Rows are points. To make a cloud, some directions were put in groups of two or more. Within a group, all points are equally far from the middle, so they leave a hole (a ring in 2 directions, a hollow ball in 3). The other directions are filled evenly. Then the cloud was stretched, turned, moved and blurred a little. Count the holes, and give their numbers of directions, smallest first.

Cloud (22 x 3):
|  4.8 |  1.2 | -0.1 |
| -2.8 |  0.1 | -4.4 |
|  3.5 | -1.2 |  2.8 |
| -1.6 | -3.1 |  1.4 |
| -6.0 | -3.1 | -2.4 |
| -4.6 | -1.7 | -5.1 |
|  3.8 |  0.7 |  3.9 |
|  3.4 |  1.3 |  3.9 |
|  0.1 | -3.3 |  0.5 |
| -3.1 |  0.5 | -3.7 |
| -4.5 | -3.5 | -4.4 |
| -4.5 | -0.4 |  1.9 |
|  0.4 | -3.5 | -3.2 |
| -5.3 | -0.4 | -3.3 |
|  5.1 |  0.5 | -0.2 |
|  5.3 |  0.4 |  0.4 |
|  4.5 |  0.3 |  3.2 |
| -6.5 | -1.6 | -1.4 |
| -5.2 | -3.5 | -2.0 |
| -5.1 | -3.7 | -2.8 |
|  1.5 |  2.6 |  1.4 |
|  1.8 | -2.5 |  1.8 |
Holes: 1 (3)

Cloud, 28 rows:
| -0.6 | -2.7 | -3.4 |  2.1 |
| -6.8 |  4.7 | -1.1 |  3.0 |
| -5.3 |  4.3 |  1.6 |  3.5 |
|  4.8 | -0.9 | -3.4 | -1.1 |
|  0.5 |  3.6 |  3.1 |  0.6 |
|  4.2 | -0.2 | -3.8 | -0.8 |
| -2.9 |  0.7 |  3.0 |  3.2 |
|  3.0 |  0.9 | -4.1 | -0.1 |
|  3.6 | -1.6 |  2.0 |  1.7 |
| -1.0 |  5.8 | -1.5 |  0.0 |
| -2.5 |  5.8 | -1.7 |  2.3 |
|  3.6 | -2.3 | -2.6 | -4.2 |
| -2.5 | -3.9 | -2.8 | -1.4 |
| -6.6 |  0.9 |  3.5 | -1.8 |
|  3.7 | -0.6 |  2.7 |  0.0 |
| -4.6 |  0.1 |  3.7 | -3.2 |
| -4.0 |  3.0 |  2.7 |  3.4 |
|  3.6 | -2.4 |  1.3 |  1.8 |
| -3.4 | -2.9 | -3.2 | -2.4 |
| -2.3 | -2.5 | -3.3 | -3.9 |
|  4.9 | -3.3 | -0.9 | -4.0 |
| -2.2 |  3.0 | -2.9 | -4.2 |
| -1.1 |  5.6 | -1.6 | -1.5 |
|  0.3 | -4.3 | -0.3 |  2.2 |
| -4.2 |  3.6 |  2.8 | -3.8 |
| -1.3 |  5.2 | -2.7 |  1.5 |
| -8.6 |  3.3 | -1.9 |  0.3 |
| -2.0 |  5.8 |  0.8 | -2.1 |
Holes: 2 (2, 2)
